Each row is a point. The last column is the point's height on a tilted bowl or saddle (a function of degree 2), plus a little noise. Along how many of its main directions does it bend up, bend down or stay straight?

Points (9 x 3)
[[ 4.6 -6.1  7.0]
 [ 2.4 -1.5  3.5]
 [ 4.5  3.4  1.2]
 [ 1.4 -0.3  2.9]
 [ 3.7  4.3  0.6]
 [-0.9 -3.7  1.6]
 [-0.5 -2.1  2.2]
 [ 3.7 -0.5  3.7]
 [-2.4 -3.9  0.5]]
Directions: 1 up, 1 down, 0 straight

Points (9 x 3)
[[-0.1  1.8  4.0]
 [-1.7  5.3  3.5]
 [-3.4  1.0  3.5]
 [-1.3 -2.4  3.7]
 [ 0.2 -2.6  2.9]
 [-0.3  0.4  3.9]
 [ 2.9 -5.4 -2.1]
 [-8.1 -4.3  1.8]
 [ 1.5 -0.6  2.8]]
Directions: 0 up, 1 down, 1 straight

Points (18 x 4)
[[ 0.5 -2.1  1.5 -0.5]
 [-2.1 -3.9  0.9  1.0]
 [ 0.9  4.8 -4.0  3.8]
 [-1.0 -3.3 -8.7  7.7]
 [-2.6 -0.8 -3.5  2.8]
 [ 2.2 -2.5 -2.6  1.1]
 [-3.6  3.9  1.5  2.4]
 [ 4.7  3.7  3.3  0.4]
 [-1.4 -1.4 -6.7  5.1]
 [-5.1 -5.2 -0.3  3.8]
 [-1.1 -4.4  2.2  0.5]
 [ 2.4  1.6 -2.4  1.2]
 [-0.1  2.8 -0.4  0.9]
 [ 3.3 -3.1  4.8 -0.6]
 [-0.3 -0.1  2.0 -0.5]
 [-0.2 -1.3 -0.1  0.1]
 [-1.9  2.1 -2.6  2.3]
 [-3.5  4.7 -5.9  6.8]]
Directions: 3 up, 0 down, 0 straight

Points (18 x 4)
[[ 1.7  9.7  2.8 -8.4]
 [ 1.4 -2.4  2.9 -1.5]
 [-0.8  0.8 -4.6 -1.5]
 [ 4.1 -0.4 -1.9 -0.9]
 [ 2.0 -0.7  2.5 -1.0]
 [ 1.9  3.5 -3.5 -2.0]
 [ 1.5  0.4  0.7 -0.5]
 [-1.2  0.7  3.0 -1.5]
 [-5.1 -3.7  2.9 -4.9]
 [-0.7  0.9  0.6 -0.7]
 [-2.1  5.1  1.4 -3.0]
 [-3.0 -3.1  0.9 -2.4]
 [-3.9 -1.5  5.2 -4.5]
 [ 4.8 -3.1  4.9 -3.4]
 [ 1.4 -2.4 -1.0 -0.7]
 [ 8.5 -2.6  2.2 -4.1]
 [-5.8  0.0 -1.7 -3.3]
 [ 0.3  1.8  1.8 -1.0]]
Directions: 0 up, 3 down, 0 straight
